Each row is a point. Each copy is the shape, with its points in the same order, stretched, turned, moved and blurred by noise. Is it also mirrored, or only turned?
In the rows, 128 means zero.

Shape, 7 rows:
[[113 173  82]
 [112  58 146]
 [ 93 134 104]
 [ 67  90  97]
 [145 157  84]
 [179 106 146]
 [110 121 162]]
Copy 1:
[[ 68 144 102]
 [168  88 165]
 [100 124 142]
 [ 95  96 188]
 [ 82 118  82]
 [168 103  80]
 [157 137 138]]
Copy 1 is: only turned
Copy 2 (7 x 3):
[[197 135 108]
 [ 58  93 136]
 [143 124 100]
 [110  99  86]
 [196 109 132]
 [106 106 189]
 [ 85 142 135]]
Copy 2 is: only turned
Copy 3, 7 rows:
[[ 90  94  72]
 [144 145 209]
 [ 88  97 136]
 [110  76 180]
 [112 113  68]
 [149 199 122]
 [ 95 147 174]]
Copy 3 is: only turned
Copy 4, 7 rows:
[[121 166  70]
 [ 69  79 179]
 [ 83 149  99]
 [ 35 130 111]
 [145 129  75]
 [165  77 152]
 [117 138 162]]
Copy 4 is: only turned

Shape, 8 rows:
[[158 143 109 169]
 [163 168 148 173]
 [122 126 142  84]
 [143 200 169 135]
 [134  83 101 130]
 [152 104 114 146]
 [135 115 193 162]
 [ 81  63  92 184]]
Copy 1, 8 rows:
[[124 178 130 114]
 [175 179 121 137]
 [125 101  99 127]
 [186 175  86 169]
 [ 90 110 145  92]
 [117 128 139 103]
 [188 117 165 160]
 [ 48 110 199 106]]
Copy 1 is: mirrored
Copy 2:
[[158  76  99 149]
 [135  77 107 201]
 [105 180 152 119]
 [105 134 109 216]
 [145 109 146  75]
 [147  97 131 118]
 [ 82  88 189 193]
 [ 79  55 138  58]]
Copy 2 is: only turned

Shape, 10 rows:
[[195 175 135 177  70  77]
 [147 149 113  88 132 215]
 [176 114 127 159  48  69]
 [139  99 181 106 144 155]
 [144 110 147 150  46 121]
 [122 151  99 113 176 142]
 [126 136 144  90 116 125]
 [ 91  88 134 105 131 141]
 [211 118  75 163  88  81]
 [137 140 133 166 123 138]]
Copy 1:
[[189  91 162  65 193  91]
 [125 190  75 172 175 137]
 [187  32 131  55 142 117]
 [ 77 125 107 135 146 141]
 [143  79  81  59 124 146]
 [118 193 127 162 138  95]
 [129 144 122 127 137 166]
 [ 96 129  75 128  84 147]
 [208  37 147 102 169  71]
 [119 153  93 103 151 100]]
Copy 1 is: mirrored
Copy 2, 10 rows:
[[117 138  81 125 218 167]
 [ 79 104 198 120 106  80]
 [151 180  77  88 165 145]
 [173  87 152  88 122  79]
 [153 178 104  95 159  85]
 [118  93 157 169  90 116]
 [163 128 173 126 124 118]
 [171 133 148 130  74  74]
 [ 96 148  66  84 131 174]
 [129 115 100 145 148  94]]
Copy 2 is: mirrored

Shape, 12 rows:
[[113  70  76 194 151 146 217 156]
 [122  84 108 196 141 168 150 178]
 [126 173 196 117  94  74  90  92]
 [135  69 158 137 167 143 176 161]
 [ 88 120  98 149 118 121 165 182]
 [179 159 129 122  99 155 146 100]
 [ 93 128 132  60  81 109 104 146]
 [143 165  98 121 168 124 126 123]
 [151 162 168 112  89 121 117  97]
 [ 72 105 123 156 153 171 194 130]
 [ 83  48  99 172 151 167 141 135]
 [130 130 141  80  80  57 103  85]]
Copy 1 (12 x 8):
[[ 87 188 194 175 165 107 153 222]
 [103 175 161 148 187 185 129 209]
 [166  70 143  98 159 132  25  61]
 [ 89 177 156 109 140 165  89 182]
 [118 154 178 199 141 121  99 173]
 [140 120 173 104 140 154 155  80]
 [104 106 111 163  88 109  71  89]
 [196 171 153 122 150 128 122 123]
 [142  99 154  97 144 151  90  67]
 [ 86 216 180 177 166 130 115 146]
 [ 82 199 118 154 189 135 124 194]
 [128  60 112 114 124  62  70  81]]
Copy 1 is: only turned
Copy 2 (12 x 8):
[[184  22 113 167  88 142  93 160]
 [140  67 156 164  85 171 145 128]
 [ 87 185 135  64 159 130 127 114]
 [179  96 140 125  96 145 164 160]
 [162  97 106 135  87 113 109  96]
 [142 170 120 118 152 188  68 135]
 [170 170 100 104 150 113 135  63]
 [133 163 115 165 139 106  98 155]
 [120 177 122  85 151 166 104 116]
 [145  61  70 150 103 164 116 169]
 [156  21 135 172 127 164 163 143]
 [159 148 127  82 185  95 100  90]]
Copy 2 is: mirrored
Copy 3:
[[175 184 114 114 191  95 137  63]
 [172 172  88 162 144 134 144  96]
 [ 84  98 160 160  54 118 123 154]
 [197 124  89  83 164 125 128 111]
 [109 136 124 162 184 109 156  91]
 [116 193 117 102  75 141 203 145]
 [ 47  96 108 143 117 158 147 137]
 [106 198 135 117 155  98 173 172]
 [103 136 137 129  58 140 165 152]
 [152 183 172 131 192 133 116 107]
 [156 177 106 146 150 146  77  97]
 [ 50  97 120 116  69 109 119 131]]
Copy 3 is: only turned
